Rows are points. Before rounding, the points of a table are all equally far from one centre. They may lie mostly on one side of it. Write the centre, to within rounding.

Points (6 x 2):
[[-54  13]
 [-54  16]
 [-54   8]
 [-21 -25]
 [-43  35]
 [  4 -16]]
Centre: [-20  10]

Points (16 x 11):
[[ -1 -26  -6  31 -16  -2 -19   4  -2  24  41]
 [ -1 -28 -34  11  19 -18 -15  23  29 -40  -1]
 [ 17 -10 -46   5   8  17  13 -15 -36 -45   9]
 [ 18 -34 -54  11   6  60   0  -6  12 -17   1]
 [ 17 -46 -41 -16   3   6 -17   1 -24 -43   7]
 [-10 -49 -32   0  11   7  36  -9   8  37  -2]
 [ 45 -39 -21  -7  11  28 -20   5  -6 -19 -18]
 [ 32  23 -56  35  24 -20  24   7  14   4   7]
 [ 51 -22 -55   8 -15  -1 -21   6   4 -25  -7]
 [ 18 -52 -39  12   5  21  -3   7 -20 -17 -20]
 [ -8 -22 -52   2  10 -42 -21  -5 -32   0  18]
 [ 21 -52 -37   7  -8   7  12 -16 -17  11 -18]
 [-16 -21   0 -41   8   2   6 -22  -8  29  -2]
 [ 28 -19 -28  50  -7  29  -4  19  -2 -14  23]
 [  5 -46 -23   6 -12  48 -30   1   7   7   3]
 [  7 -37 -25  27   1  21   3 -22 -25   7 -11]]
Centre: [ 10  -6 -37 -10  12   9   1  10   3   6  18]

Points, 27 rows:
[[-18  11  -1 -19  -2 -21  19 -27  -1 -19 -13  18   1 -11  -6  30   3   7
   20 -32 -27   9 -31   0]
 [-21  12  12  -2 -22 -10  -5 -34  -7   3 -21  29   0 -22 -26  12  -7 -27
   23  -5 -24  -7 -36  25]
 [-15  18  -7 -10   6  17   8 -17 -11 -25 -26   4  -2 -13 -19   0  16 -10
   20 -29  -5  17 -55   7]
 [  4  23   7   2   2 -28  17 -34 -12  -3 -25  17  13  -2 -29 -15  43 -26
   17  -3 -24  14 -30  28]
 [-10  20   1   1  -1 -11 -24   6 -21 -11 -13   4 -11   0 -21 -17  56  -4
   19  -3 -20   6 -34  17]
 [ -1   4  10   4  -8   0   8 -25 -28  -1 -38   0   7 -14 -36   9  20 -21
   17 -23 -10  19 -38  27]
 [ -4  20  25  -4   1  14  17  -7   3  10 -35  10 -29 -17 -10   0 -10 -19
   27  -8 -11  -4 -30   9]
 [ -3  22 -10  -2  -8 -12   4 -38  -8  26 -19  12   7 -15 -36  12  16  -9
   27 -15 -28   8 -23  49]
 [-11   7   5   3  -6  -4  -1 -16 -14   0 -48  10   1 -15 -26  -7  24 -21
   16 -14 -12  22 -48  22]
 [  5   0 -17 -19  -4  -9   7 -25 -18  -2 -13  18  -7 -32 -30  33  18 -10
   10 -20  -1   3 -52  12]
 [-13  32   0   2 -15 -21   4  -6   2 -16 -37   1   1 -13 -34  10  40 -18
   26 -14 -10  16 -25  16]
 [ -6  11 -10  -3  -7  -4  -2 -41  -7  16 -32  12   5 -14 -23  -6  23 -31
    0   7   1  13 -59  14]
 [  5  28   3   2  12 -10  22 -29  12 -10 -20  18  -3 -14 -41   3  12 -32
    8 -15 -16 -10 -60   4]
 [ 11  19  11 -14 -20  17  -2 -43  -2  12 -26  15   2   5 -42 -25   9 -32
    9 -30  -7   6 -37   9]
 [-19  21  20 -11 -14  -6  16 -36  -4  13  -7  -1 -18 -11 -17   2  19 -24
   18  -5 -11  21 -36  22]
 [ -9  27  21  16   9 -11  20 -23 -15   8  -7   8  -8  -3  -1  14  10 -21
   12 -35 -20   1 -34  29]
 [-17   7   5 -14  27 -29  20 -16 -12  14 -20  11  -9 -18 -34  20  18 -31
   13  -7 -17  24 -33   1]
 [-21  11   8  -5 -15 -22   5 -36 -15  12 -21   3  -6 -19 -18  -4  16 -10
   14 -21   0  25 -46  17]
 [-20   0  -3  13   9  -1  26 -34  -6   9  -1  -2   4  11  -7  18  23  -2
   53 -27  -4  23 -42  19]
 [ -9  17  -3   4   9  11  31 -34 -34 -16 -19  14  -3 -10 -24  17  17 -27
   16 -24   7   4 -35  13]
 [ -1   3  -8   5   0  -2  32 -21 -23 -20 -13  -1   6 -11 -24   1   9 -40
   14 -19 -23   0 -51  15]
 [  9  16   4  12  -9 -17   4 -27 -31  20 -31  -3  11  -8 -29  -8  35 -34
   21  -4 -25  23 -30  20]
 [ 12   0  19 -12   5  -5  19 -25 -24 -29  -3  -3 -22 -15 -11   8   9 -22
    6 -19  -5  13 -31   6]
 [-11  -2  -2  -5  18 -23  30 -23 -21   4  -4   0   8 -14   5  23  12 -12
   -2 -12 -11  33 -26   7]
 [-10  18 -21   5   0 -24  14 -42   2  20  -4   1  12   1 -48   9  30 -27
   40  -1 -16  17 -33  34]
 [-29  18  -4   9   2 -16  -5 -28  -2  -6 -36   3  -3 -25 -31  28  36  -9
   30 -13 -12  -8 -23  24]
 [-15  33  13  13  -3 -13  25  -1 -13   5 -23  -7   5 -19 -38  13  16 -16
   13 -10 -25  11 -37   9]]
Centre: [  5   1 -10   8   6  -2  -4 -16   3   9  -1  13   8   0 -21  -2  13 -11
  22  -9  -5  -4  -9  -8]
